Each row of a before or after table is a point. One or more steps were done to the points. Then noise was added and the rows were shuffled. The steps act on how far a point lies along the listed directions, d1 being the first. Write out the steps. A step turns or swaps two directions, mirrors them in a line or flattens them onto one, adds a multiple of one to another, or multiplies one. Angles are multiples of 10 degrees, from the lower direction toward the higher: turns from -170 to 170, lines from 10 to 170 but not 90. Use the fewest steps. Two steps may share a direction if one is a turn and the other turns, adds or multiplies; they go together, in the order done. Otherwise the lowest direction goes first.

Directions:
(1): [-22 -27  35]
(2): [20 29 34]
(3): [-39  30  -2]
Before (12 x 3):
[[-16 -10  28]
 [ -5  28  18]
 [-59  -6  36]
 [ -7 -20  60]
 [-48 -22   0]
 [  3  13  -4]
 [  4 -72  25]
 [ -7 -13  11]
 [-16 -19 -55]
 [-54 -32 -11]
 [-19 -17 -34]
 [-23 -27 -56]]
After (12 x 3):
[[  8 -34  13]
 [ -7  -4   3]
 [-47 -27 -20]
 [-22  28  26]
 [  6  13  45]
 [  3  -8  13]
 [-47  44  -4]
 [-40  40  -7]
 [  8   1   1]
 [ 28  -3  15]
 [-30  29   0]
 [-36  37  24]]
Steps: multiply d1 by 0.4; turn d2 and d3 by -90 degrees

Directions:
(1): [-35 -22 -24 -11  -8 -16  -8  60]
(2): [ 16  30 -39  -5  -9 -15 -58  -9]
(3): [-18 -23 -13  14  21 -60   8 -33]
(4): [-50  44  11  31  26  10  -8   3]
(5): [ 32  36  -3 -18  39 -26  27  30]
Before (10 x 8):
[[-14  27   7   1  24 -29  13  -3]
 [  8  26  23 -14  -2  32   5   0]
 [-47  32 -19  11 -23  27 -33   7]
 [-45   9 -16   6 -18  14 -35  39]
 [ 30  52 -11 -16  34   0 -11  -8]
 [-34  82   8  18  25  49 -33  69]
 [ 14  36 -33 -20  14 -31 -20  14]
 [-66  21 -16  27 -11  25 -35  21]
 [ 38   7 -18   8 -26  48 -21 -46]
 [-35  30 -23  12   0  19 -10  34]]
After (10 x 8):
[[-31  26  -4  29  -8  41 -10 -10]
 [ -1  16  11 -20   1  17   9  32]
 [ 56  42 -36 -15  16   9   5  21]
 [-28  12 -37 -14  12  -1 -34  46]
 [-25  47  15  39   7  42 -12 -39]
 [-45   0   1   5   3 -24   3   9]
 [-15  29  17  20 -10  37 -25 -36]
 [-24   5 -41  -5 -20 -13 -45   3]
 [-60  47  25  34  -6  78 -43  36]
 [-16  56   3  10  -1  34  -9 -26]]
Steps: turn d1 and d5 by -110 degrees; turn d2 and d4 by 10 degrees

Directions:
(1): [-16 -28 -19   4  58  20  30 -25 -13 -54  10 -14 -32  -8]
(2): [ 44  -8 -44  32 -48  10  32  -5 -14 -12  -4  27 -25  32]
Before (10 x 14):
[[ 11   0  -3   1 -10   0   3  -5  -4   0  -1   3  -4  14]
 [ -5  -8  -4  -3  22   2  12  -5   1 -13   2  -8 -13  -5]
 [ -6  -9   5   1  20   3   3  -8  -2 -15   5  -8  -8  -2]
 [  3  -2  -7   1   6   2   4  -6  -6 -13   1   4 -14   4]
 [  3  -6  -4  -1  12   4   4  -7  -2  -4   5  -1  -8   2]
 [  3  -5 -15  11   9  10  14 -11  -4 -12   2   4 -21   5]
 [ -9  -1  -7  -3  18   6  12  -9  -2 -17   6  -8 -13  -6]
 [  1  -9  -5  -7  13   6   3 -11  -2 -20  -1  -4 -13 -10]
 [ 13  14  16   2 -31  -8 -19  10   8  33  -2  10  15   6]
 [ -7  -7  -8   6  21  10   8 -12  -4 -11   4  -6  -7  -2]]
After (10 x 14):
[[-11 -24  -7   5  48  15  21 -22 -10 -45  10 -15 -27  -5]
 [-11 -21 -20  10  48  20  27 -26  -9 -41   8  -6 -37  -3]
 [ -2 -15 -10   0  31  10  13 -15  -6 -21   9  -6 -18  -1]
 [ -7 -25 -16  -5  45  17  20 -26 -10 -51   5 -13 -31 -14]
 [ -5 -11 -11   1  29   8  13 -14 -10 -32   5  -3 -24  -1]
 [  7   4   3  -3  -9  -3  -3  -3  -1   6  -2   2   0  11]
 [ 30  45  38  -3 -95 -31 -53  38  23  93 -13  25  52  14]
 [-13 -25 -17   1  56  15  32 -21  -7 -47   8 -16 -34  -8]
 [-18 -19 -20   0  54  20  32 -26 -11 -53  12 -17 -34 -10]
 [-17 -25 -20   9  56  23  27 -27 -12 -45  10 -14 -27  -7]]
Steps: multiply d1 by 3; multiply d2 by 0.4

Directions:
(1): [-27  11  41  21   3 -14  31  12  13   7   4  19  -1 -31  35  64  35  21
 -21  -5 -34  24  55  32]
(2): [-27 -26   8  70  32  19 -33  -6  22  31  34 -18 -42  28  10 -31  -8  24
 -20  20 -15  31 -24  24]
(3): [  9  25   8  32   2  13  75  19  25 -35  17 -10  -4   3  28 -37  53  -7
  32  33  18   2 -21 -35]
(4): [ -3  33  21 -26   3 -29  33   0 -24  40  25 -51  33  29  38 -36 -38  25
  30 -32  -8  10   8  28]
(5): [-11 -32  54 -11  59 -24   6 -10  13 -30  -6  11 -31  38 -10 -20   1 -38
   7 -28  37 -30  45  13]
Before (10 x 24):
[[  6   7  -5  -1 -34   9  -8  17 -12 -18   4  18   7 -11  -2  21  15  -6
   -5  28   5   3  -9 -25]
 [-15  34 -15  64 -16  14   7  11  12  40  46 -36  24  -4  10  -8  24  57
   -8  36 -29  50 -65   7]
 [ 48   5 -58   8 -35  43   5  15  -7 -27 -18  15  -3 -25 -26  -9  26 -26
   27  43  22 -14 -61 -40]
 [  3  -7 -20 -30  28   9 -43 -12  -8  19  -1 -20  -1  27 -16 -49 -41  -7
   -7 -12  11  -5 -36  -8]
 [ -7 -25   6 -37  17   1  -2 -11  14 -30  -7  -8 -40  15 -14 -47  -1 -41
    8  -1  62 -33 -26 -24]
 [-15  13 -21  25 -10  -1  50   4  15  21   2  -3  -5 -16  54  -7  32  20
    7   8 -16  25   4   5]
 [ -1 -25   0  37  39  18 -38 -20  31  10  45 -32 -45  59 -17 -95 -21  -1
  -17  13  29   5 -45   5]
 [-36  -4  19  55  37   0 -36  -9  25  39  19 -11 -12  15   5  -3 -14  21
   -8   2 -11  29  -6  10]
 [ -3 -52 -12   9  43  17 -43 -13  22 -34 -20  31 -24  25 -37 -16  16 -44
  -10   1  42 -46  19 -34]
 [  7  67 -21  14 -53   8  48  26  -5  33  30 -22  38 -35  33  13  23  57
    9  26 -47  33 -26   0]]
After (10 x 24):
[[-16 -53   0   5  39   4 -57 -13  20 -17 -22  41 -21  13 -34  22  15 -32
  -35 -13  23 -36  49 -11]
 [ 35 -20 -64 -18 -35  27 -63  -3 -30   5 -34  28   2 -31 -50  25 -20 -17
   -4   9  10 -12 -39  -5]
 [-15 -41  10  20  40   0 -82 -29  18  41  31 -15 -44  40 -23 -38 -48  16
  -48 -15   1  10  -5  46]
 [ -5  26 -37  51 -15  21 -14   2   4  42  42 -41  24  12 -13 -33  -2  51
   -3  32 -20  39 -88  -3]
 [  8   8 -52  11 -11   8  29  -4   6  16   1 -19  -3   4  33 -54  10   3
   20  13   4   9 -35 -19]
 [-17 -40  15 -54  18 -14 -43 -24  -1  -4 -21   6 -37   7 -19  -4 -32 -27
  -24 -26  43 -27   5   8]
 [-25 -10  10 -26  26  -6 -45  -9  -7  39  -4  -1  -2   1   0  13 -34  12
  -38 -30 -22  13  17  39]
 [  9   4  -8  -5 -33   8 -17   9 -20 -15   0  14  14  -6  -8  16   7  -8
   -8  24   9   2 -12 -23]
 [ 26  62 -48   2 -55  17  34  21 -14  27  29 -36  39 -12  10 -35  -4  44
   25  34 -18  18 -65 -22]
 [-36   2  23  67  35   4 -21  -4  30  27  26 -14 -13  12  14 -14   2  18
    2  13 -10  29 -10  -4]]
Steps: turn d1 and d3 by 80 degrees
